Every row gives one point. Examples show where two turns around zero, p and q, send a point. Write where each new point lands after one turn and then the other. Backwards means that the second turn is done in reverse. Each puzzle has new turns, and all numbers are rounded.

Turn p:
[-17   7] => [  1 -18]
[18  5] => [-12  14]
[-30 -37] => [ 46 -12]
[23 -8] => [-2 24]
[ 5 32] => [-31  -9]
Turn q:
[21 -7] => [-6 21]
[-48  14] => [ 16 -48]
[ 12 -16] => [ 6 19]
[15  8] => [-15   8]
Where do these land?
q, then p: [-33   1] => [18 28]
q, then p: [-2 14] => [13 -6]
p, then q backwards: [ 35 -15] => [ 32 -21]

Turn p:
[  4 -46  23] => [ 35  37 -10]
[  9  19 -11] => [-18 -14  -6]
[ 14  29 -17] => [-27 -22 -10]
[ 0 21 16] => [-23   8  11]
[-26 -22 -11] => [32 -9 14]
Turn q:
[-20  14  -5] => [ -4 -12  22]
[ 11  -6 -15] => [-11  -6 -15]
[-16 -16  13] => [25 -6  3]
[-27 -15  44] => [49 10 19]
[ 48  14 -15] => [-39  24 -26]
[  4   9 -21] => [-21 -10  -2]
Where do these land?
q, then p: [ 48  -7 -10] => [ -2 -48  14]
p, then q: [ -7 -14  10] => [-10  16   1]
p, then q backwards: [-33  14  17] => [-21  32  10]
p, then q: [29 -9 17] => [-28 -13  15]
p, then q: [-40   5 -19] => [ 32  23 -21]
q, then p: [  3  10 -14] => [10 -1 14]

Turn p:
[ 4 21 24] => [ 24   1 -22]
[ -9 -14  14] => [-2 22 -2]
[ 3 -1  2] => [3 1 2]
[ 27 -31  -9] => [ 5  7 41]
[-35   0 -12] => [-33   2 -16]
[ 10  24 -20] => [  2 -33  -2]
Turn q:
[-14   9  -5] => [  0 -16   7]
[-19 -22  18] => [33  4  7]
[ 32 -13 -21] => [-16  15 -34]
[ 1 26  8] => [-17  -2  21]
Where do these land?
q, then p: [ 25 -16 -13] => [-17 -27  -3]
q, then p: [24 10  6] => [ -8  -5 -25]
q, then p: [-48  -8  18] => [38 20 29]
q, then p backwards: [ -7   0 -10] => [ 1 11 -5]
p, then q backwards: [ 6 14 -2] => [-12  -5  -9]

Turn p:
[ 23 -14  -1 -29] => [ 14   7  17 -32]
[ 3 -9 -8  9] => [ -4 -15   2  -2]
[-25   2  13  14] => [ -7   1 -27  14]
[-4 48 13 18] => [-20  28   4  40]
[ 18 -29  -5 -11] => [  4 -14   8 -32]
[-14   2 -12  -1] => [12 -7 -4 11]
Turn q:
[  9 -33   8 -28] => [  5 -28  26  24]
[  8  23 -20  14] => [-8 32 -5 -7]
[13  3 -4 19] => [-20   9   0  -9]
[-24   7 -32  -6] => [ 13  21 -22  24]
[-1 30 16 19] => [  2  10 -11 -36]
[  4 -19  13 -21] => [  8 -22  18  10]
[ -9 -12  19   4] => [ -1 -23  -6  -6]
Where do these land?
q, then p: [-12  21 -10  15] => [17  3 19 16]
q, then p: [ 35 -22   6  14] => [  4   8 -43   0]
q, then p: [-10  35   1 -22] => [-7 20 36 -7]
p, then q: [-12 -26 -11 -15] => [-7  1 27 20]
q, then p: [ 0 -8 13  9] => [10 -7 -9 -9]

Turn p:
[-15   6 -29  -1  29  14] => [ 26   3   1 -34  17  -2]
[-23 -27 -16 -26  10  34] => [ -1  34 -17 -35   9 -26]
[ 35   4  24  22   2 -26] => [-22 -23  22  28   6  26]
[ 26 -29 -11   0   9 -28] => [-35 -21  23 -18  -1   1]
[21 21 12 -4 23 -9] => [ -3 -20  -8   4  20  28]
[-11  17   5 -16 -19 -13] => [  6  -9 -22   9 -24   2]
[ 16  15   2   0 -25  24] => [  5  -4 -12  29  12 -23]
[-27  17  -4  16 -21  -3] => [ 30   5   4  13 -25  -4]
[-21 -24  17   8  -9   7] => [ -8  34   8   4 -15  -2]
Turn q:
[-20   5 -28  -7  34  -5] => [  7 -44  -1  -7  12 -16]
[  1 -22 -15  43 -34  -6] => [ 21   1   7  20 -39  37]
[-22  19   7 -19 -16   8] => [ -7   8   7  28  18 -17]
[ 14   4  10 -27 -14   8] => [-24  21  13  -1   4 -10]
[  7 -36  11  27  21  -9] => [ 35   3  -6 -32 -12  16]
[ 19 -11  -8 -12 -19 -17] => [-13   9  11  -4 -30  -8]
[ 7 15 23  3 34 -7] => [  2   2 -33 -22  19  -9]
[-7 25  0 -8 -7 28] => [-19   0   4  20  27   6]
Where do these land?
q, then p: [  0   4 -38  12  16  21] => [-21  38   7 -13   8 -12]
p, then q: [-15 -17  40 -39  -9 -33] => [ -2 -17  34  56   8  10]
q, then p backwards: [  9  10 -26  -6   8  17] => [ 27  -5   0  -3   9 -19]
q, then p: [-12 -13  16 -14 -35  -7] => [ 12 -15   4  35  -6  20]
q, then p: [-9 15  0 12  5 12] => [  5   6  14 -11  16  -2]
q, then p: [ -1 -14   8  11  13  12] => [ -8  -2 -13  -3  21  -2]
q, then p: [ 20  30 -20  17  14  29] => [ 13  39   3 -31  11 -16]
q, then p: [23 -6 -2 10  0 -4] => [  5   4 -17   2  -4 -18]
p, then q: [-15  -9  22  -3 -11 -48] => [ 3 21 30 39  5 18]
